Every row gives one point. Each copy is the shape, with its points in the same order, turned, moved and blurred by noise. Some copies are also mirrored. Which?

Shape, 7 rows:
.23; -.04; -.58
-.13; .14; -.48
-.27; .08; .06
.13; .31; .63
-.20; -.39; -.06
.10; .13; -.46
-.59; .27; .09
Copy 1:
-.12; .16; -.62
-.09; -.23; -.50
-.07; -.29; .04
.45; -.02; .47
-.47; .02; .02
.01; -.03; -.51
-.07; -.61; .12
Copy 1 is: mirrored
Copy 2 (7 x 3):
.09; .67; -.07
-.23; .50; .10
-.18; -.04; .18
-.13; -.53; -.39
.24; .08; .36
-.11; .53; -.08
-.50; -.15; .36
Copy 2 is: mirrored
Copy 3:
-.33; -.26; -.45
-.54; -.01; -.20
-.19; .07; .39
.47; .23; .50
-.32; -.42; .25
-.35; .00; -.26
-.48; .39; .55
Copy 3 is: only turned

Shape:
-.01; .22; -.15; -.16; -.43; -.08
-.16; -.04; -.57; -.15; -.17; .20
.42; -.45; -.02; .34; .55; .05
.07; .47; -.09; -.13; .01; -.01
-.43; -.45; .49; -.20; .42; -.41
.02; -.34; -.07; .15; .01; .23
.25; .07; -.24; -.31; -.18; .34
.23; -.21; -.02; -.01; -.02; -.02
.30; -.18; .17; .34; .27; .32
Copy 1 (9 x 6):
-.30; .22; .31; .17; .05; .04
-.46; .17; .08; -.15; -.32; -.24
.39; -.55; .10; -.39; -.01; -.44
-.41; -.22; .18; .02; .16; .19
.16; .02; -.05; -.22; .91; -.54
.10; -.12; .00; -.02; -.13; -.42
-.12; .13; .03; -.13; -.29; .19
.13; -.07; .23; -.08; .00; -.12
.36; -.52; -.06; .09; -.14; -.22
Copy 1 is: mirrored
Copy 2 (9 x 6):
.16; .20; .01; -.36; .26; .17
.15; .06; -.43; -.27; -.15; .28
-.11; -.56; .25; .47; -.37; .05
-.14; .40; .10; -.07; .11; .10
.30; -.18; .22; .05; -.22; -.94
.22; -.28; .12; -.08; -.34; .16
-.21; -.01; -.02; -.41; -.10; .32
.03; -.27; .17; -.06; -.03; .06
-.01; -.23; .49; .18; -.43; .21
Copy 2 is: only turned
Copy 3 (9 x 6):
-.29; -.15; -.15; -.11; .29; .05
-.39; -.28; -.21; -.07; -.22; .12
.74; .14; -.08; .18; -.46; .17
-.17; -.09; .27; -.08; .19; .21
.36; .30; .10; .10; -.13; -.89
.23; -.28; -.21; .21; -.16; -.09
-.06; -.49; .03; -.27; -.03; .24
.28; -.09; -.19; -.08; .03; -.02
.59; -.27; .01; .39; -.17; .15
Copy 3 is: mirrored
Copy 4:
-.06; -.04; .33; .25; .17; -.29
-.47; -.25; .25; -.09; -.07; -.43
-.05; -.23; -.21; -.34; -.41; .60
-.06; .02; -.15; .40; .02; -.22
.04; .54; -.18; -.65; .24; .26
-.07; -.35; .07; -.39; -.09; .05
.03; -.26; .14; .05; -.37; -.46
.03; -.10; .21; -.13; -.13; .09
.14; -.49; -.25; -.29; -.16; .30
Copy 4 is: mirrored
